Rows are points. A path goes straight from each point to the next, and from the last back to the first. The post is the endless flat space through its rows: a point in 2 columns, a line in 3, a plane in 4, and so on, so that a path can go around it. How many times does the path go around the post? Going back the other way cancels.

Post (2 x 3)
[[ 24   0  -4]
 [-13  10  40]]
Path (21 x 3)
[[-18  56  70]
 [  3  10  48]
 [-23   3  62]
 [-11 -30  14]
 [ -5  -5 -23]
 [-33  27  55]
 [ 19  33  25]
 [ 41   1  26]
 [ -9  -3  40]
 [-21 -11  32]
 [-47   5  20]
 [-11 -13  28]
 [  5 -14  22]
 [-16 -26 -12]
 [  5   1 -38]
 [ 19  17  -8]
 [ 11  18  54]
 [ -5  -2  70]
 [-19 -25  35]
 [-36  -2  35]
 [-16  27  10]]
Times around: 3

Post (7 x 8)
[[-24   3  24  11 -43   3 -28  52]
 [ 14 -33  11 -72  -6 -44  28 -17]
 [ -6 -18 -12 -14 -28  15  21  48]
 [ -2  10 -10 -22  24  35  30 -18]
 [ 20 -25   1  -4   3   6 -36   6]
 [  6 -34  13   3 -31  -6 -15 -54]
 [ 31  13  -9  34  22  -1  51 -67]]
Path (20 x 8)
[[-26 -22  22  20  -5  41   6 -31]
 [ 41  -1  24 -15  16   2 -19  23]
 [ 10 -38  -1   7 -65  15  -6   8]
 [-18   3  44 -25  12  21  33  -5]
 [ 34 -41 -14  26   8   1   4 -32]
 [-10 -53   2  -9 -25  10 -82 -62]
 [ 28  23 -17 -44  22  20  26 -21]
 [  8 -19  15 -47 -43  13  17  13]
 [ 55 -18  -2 -32  40  41  36 -17]
 [ 32 -10   9 -26  -6  -2 -36 -36]
 [-25 -22  20 -45 -79   5  18 -29]
 [ 27 -41  30 -31  -2 -27 -35  -8]
 [ 17 -21  -5  -3 -17  35  20 -42]
 [ -4  42 -17 -40 -26 -14  33  31]
 [  8  17  15 -51  18 -42 -10 -13]
 [ 42 -11 -32  26  -3  13  13   3]
 [-28  23  18  -8   2  -1 -13 -56]
 [ 19 -36  -5  24  48  25 -23 -61]
 [  8 -61 -16 -35  13  39   2  24]
 [ -8 -15  10   0  -9 -10  14 -48]]
Times around: 0

Post (11 x 12)
[[ 13  17  23  22 -32  28   3 -28  11  -2  39 -16]
 [-19  -2 -42 -26  30  28  33 -10  -5 -30  -3 -14]
 [ 24   5  -6  17 -28  13 -15 -17   8  17 -14  -1]
 [ 12 -27  -3   0  28 -16 -47  30  45  -8 -41  -8]
 [-29 -11 -37   2 -29 -12 -54  32  13  46  20 -21]
 [ 12 -22  18  -8  -1  19  65  -6 -18 -46  -9   6]
 [ 19 -23   3  -1  -4  10   0  -6  10 -15  51  31]
 [ -2  14  80  21 -11  56  48  -4 -60   2  -7  14]
 [ 17  -9 -33 -19  37 -24 -10  12  -1  46 -27 -53]
 [ 13 -23 -28  -3   4 -26 -35 -18 -14 -22 -30 -27]
 [ 12 -21  48 -28 -12   5 -15 -21  39 -21  14  45]]
Path (28 x 12)
[[-28  14 -33  -7  13  15  -7  -5  37 -31  -3 -13]
 [-20  36 -16 -25  20  35  41  11  28 -46  21   5]
 [ -1 -12  -2 -12  -5   0 -51   3 -42 -27  -6 -20]
 [ 55 -20  75  22  -8  24  -2  -9  45  47  -1 -44]
 [ 23 -42 -45   1 -15 -26 -27 -38 -11  39  22  -3]
 [-32 -10  30 -15   5  -8  24  12 -55  16 -46  34]
 [ 37  19  -6  10  34  -5 -55 -32  39  22  -6   0]
 [-25   1  29   8   8  20  29  15   1  38 -32 -36]
 [-48 -32 -32  -4 -62  32   1  -4  26 -54  28  10]
 [-10 -18   9 -41   3   3 -38 -35 -39 -66 -34 -19]
 [-16  35 -25  29   5  21 -12  12   4 -66 -10 -32]
 [  9 -27 -10   8  19 -26  26   1 -69 -35   0 -16]
 [ -3  28  43  36 -41  36 -76 -27  41  33  -6  29]
 [  2 -19  23  13  47 -23  18  56 -60  36 -51  34]
 [  5  24 -10 -45 -19  -2  57 -34  -4  -9  18 -18]
 [  5 -23   8  -1 -42   9  28  30  -9   3  -9  14]
 [ 16 -71  -8 -17   8 -11 -22 -21 -42  -1 -22  -6]
 [ 36  -9  38   8 -17  -2  -1 -51  11  19 -36   0]
 [-10 -21 -55   3  52 -12 -26  28  -4 -12  -6  -4]
 [ 12 -16  10 -28 -18 -15  32 -22  28 -70  42   9]
 [-25  -5  -5  50 -34  31 -11  61 -53   6 -47  -9]
 [ 19 -47   8   2 -18   2  21  22 -11  10  24 -33]
 [ 44 -25  22  17   2   8  22 -25  44  -8  27  -4]
 [  3   1   7 -16  10  17   4 -35  55   9  33 -35]
 [ 19 -35 -39 -64  51  -8 -71 -48  -2  -6  40 -23]
 [  5  -5  60 -34 -13   9  -9 -29 -11  -6  25 -10]
 [ 15 -35  10 -23 -32  -6 -76 -31  16  21 -49  -2]
 [-11 -33   6   4 -14  -5   8 -29   6  -6  24   0]]
Times around: 2
